Each point is reached from the start by the listed moves, each made once or not at all, plus a little noise. Is the number of moves made odd or even? Then give how often each move was made.
In the rows, 128 means zero.

Moves:
(1): [172 106 151 161 147]
(2): [152 167 124 143 134]
(3): [110 140 166 141 123]
Start: [154 120 133 173 141]
Points:
[179 108 191 220 156] => even (1, 0, 1)
[140 135 171 182 136] => odd (0, 0, 1)
[162 120 131 172 145] => even (0, 0, 0)
[201  98 153 208 160] => odd (1, 0, 0)

Moves:
(1): [172 138 153 123 138 133 136 119 140  99 140 119 128]
(2): [134 194 107 138 149 109 148 148 119 129 130 126 135]
(3): [104 141 179 117 138 106 149  98 133 159 109 107 116]
(4): [107 117 145 180 124 138 117 144 132 124 134 123 140]
(5): [128 111 122 137 171 115 122 129 131 143 145 127 117]
(6): [124 152 136 109 155 210 134 120 155 134 109 162 126]
(7): [131 110 104 105 128 134 212 135 130 106 151 115 127]
(8): [124 133 150 118 123 128 117 171 128 133 132 129 124]
(9): [121 141 121 119 115 129 111 121 184 120 157 119 124]
(10): [168 127  97 147 129 131 144 143 132 191 114  98 137]
(11): [132 137 135 142 122 133 120 126 109 148 171 131 119]
Start: [156 107 113 165 150 143 109 150 148 134  98 133 135]
Points:
[200 176 159 214 172 124 229 205 145 198 163  63 139] => even (1, 1, 1, 1, 0, 0, 1, 1, 0, 1, 1)
[119 170 162 239 211  99 123 167 133 204 149 105 122] => odd (0, 1, 1, 1, 1, 0, 0, 0, 0, 0, 1)
[166  86 129 148 201 118 215 187 158 233 106  78 121] => odd (0, 0, 1, 0, 1, 0, 1, 1, 0, 1, 0)
[164 128 166 105 230 197 205 106 249 125 129 120  99] => even (1, 0, 1, 0, 1, 1, 1, 0, 1, 0, 0)

Moves:
(1): [184 132 129 115 118 130 131 129 134 118 125 131 144 138 129 132 137 136
 119 110 135 140 146 135 124]
(2): [119 176 122 120 122 126 132 130 119 100 135 124 135 121 137 125 144 123
 131 121 112 113 124 127 136]
(3): [134 121 187 114 131 122 136 121 135 117 127 127 127 125 128 122 146 112
 127 136 123 140 110 114 109]
(4): [133 133 138 186 117 148 120 153 139 112 142 131 128 126 132 129 150 100
 130 142 127 119 141 124 124]
(5): [132 138 127 141 172 138 132 131 127 106 141 144 137 127 131 123 120 134
 109 120 145 120 109 112 132]
(6): [133 129 141 112 123 189 132 141 102 143 133 136  98 131 131 113 120 135
 129 129 120 138 129 143 139]
(7): [143 125 146 144 123 120 192 119 128 114 105 114 118 123 123 115 119 135
 129 135 137 110 129 123 133]
(8): [132 137 144 118 121 110 136 185 134 115 124 134 115 120 125 146 116 124
 122 144 131 116 137 122 129]
(9): [112 135 125 122 129 141 131 124 162 112 122 128 119 137 133 139 115 143
 138 134 128 129 133 117 111]
(10): [135 155 132 137 143 134 142 133 148 163 125 132 127 125 140 130 129 123
 126 136 129 129 136 122 139]
(11): [109 124 136 130 115 122 147 139 140 137 188 113 140 123 144 139 114 140
 129 103 138 121 153 126 127]
(12): [135 128 122 125 125 101 145 127 129 121 138 183 124 138 128 121 117 104
 131 132 113 143 138 146 134]
(13): [110 116 142 109 121 145 125 149 135 114 100 125 180 136 126 132 122 110
 142 122 121 131 135 125 152]
(14): [131 129 123 130 138 117 138 135 133 134 129 124 122 160 105 118 142 136
 129 128 130 123 127 137 121]
(15): [140 126 119 124 121 128 135 132 113 130 136 133 123 152 183 136 138 124
 127 124 125 106 129 129 127]
(16): [132 129 125 137 141 140 150 121 122 138 128 125 127 129 117 167 130 129
 136 125 111 129 111 138 129]
(17): [118 117 115 119 131 134 140 131 132 123 138 127 130 118 132 124 158 127
 118 144 129 138 126 133 138]
(18): [124 142 139 129 117 117 118 129 116 129 114 128 142 123 145 126 138 172
 118 145 125 133 132 129 133]
(19): [131 116 118 131 151 118 122 138 118 123 141 117 117 127 136 114 137 131
 198 145 129 138 132 117 130]
(20): [134 135 121 123 125 122 119 120 118 125 150 128 135 139 126 135 119 126
 124 157 136 134 126 122 128]
(21): [131 144 138 118 130 126 130 119 112 138 131 140 133 117 126 139 126 126
 137 128 189 121 130 138 126]
(22): [121 133 133 135 119 114 137 136 128 117 119 117 115 145 143 123 124 124
 127 116 140 163 112 130 142]
(23): [116 124 135 123 157 120 127 119 116 123 115 117 120 136 134 131 124 119
 118 131 134 126 162 139 120]
(24): [121 124 136 133 136 129 121 134 147 132 132 111 143 120 147 133 105 133
 124 138 139 126 108 181 125]
Start: [ 94 125 136 161 116 148 128  98  82 139 135 131 136 123 112 113 155 145
 134 128 154 162 125 155 124]
Points:
[112 218 216 121 172 113 236 175 141  62 179 161 183 194 139 173 134 104
 123 121 157 197 165 146 134] => odd (1, 1, 1, 0, 1, 0, 0, 1, 1, 1, 1, 1, 1, 1, 0, 1, 0, 0, 0, 1, 0, 1, 1, 0)
[134 214 156 178 131 175 217 157  30 136 224 166 120 151 249 139 219 139
 186 140 193 198 207 212 172] => odd (1, 1, 0, 1, 0, 1, 0, 0, 0, 1, 1, 1, 0, 0, 1, 1, 1, 1, 1, 0, 1, 1, 1, 0)
[ 58 100 139 115 168 111 169 194 120  88 132 148 152 184 180 126 146 117
 202 188 158 158 174 222 133] => even (0, 0, 0, 0, 0, 0, 0, 1, 1, 0, 0, 1, 1, 1, 1, 0, 1, 0, 1, 0, 0, 0, 1, 1)
[115 201 190 213 172 195 209 103  76 119 140 204 108 132 151 106 127 153
 116 211 229 153 180 165 131] => odd (0, 0, 0, 1, 1, 1, 1, 0, 1, 1, 0, 1, 0, 0, 0, 0, 0, 1, 0, 1, 1, 0, 1, 0)
[ 79 135 218 129 204 105 125 102  57  87 145 167 215 126 158 106 127 129
 182 203 229 194 131 198 131] => even (0, 0, 1, 0, 1, 0, 0, 0, 0, 0, 0, 1, 1, 0, 0, 0, 0, 1, 1, 1, 1, 0, 1, 1)
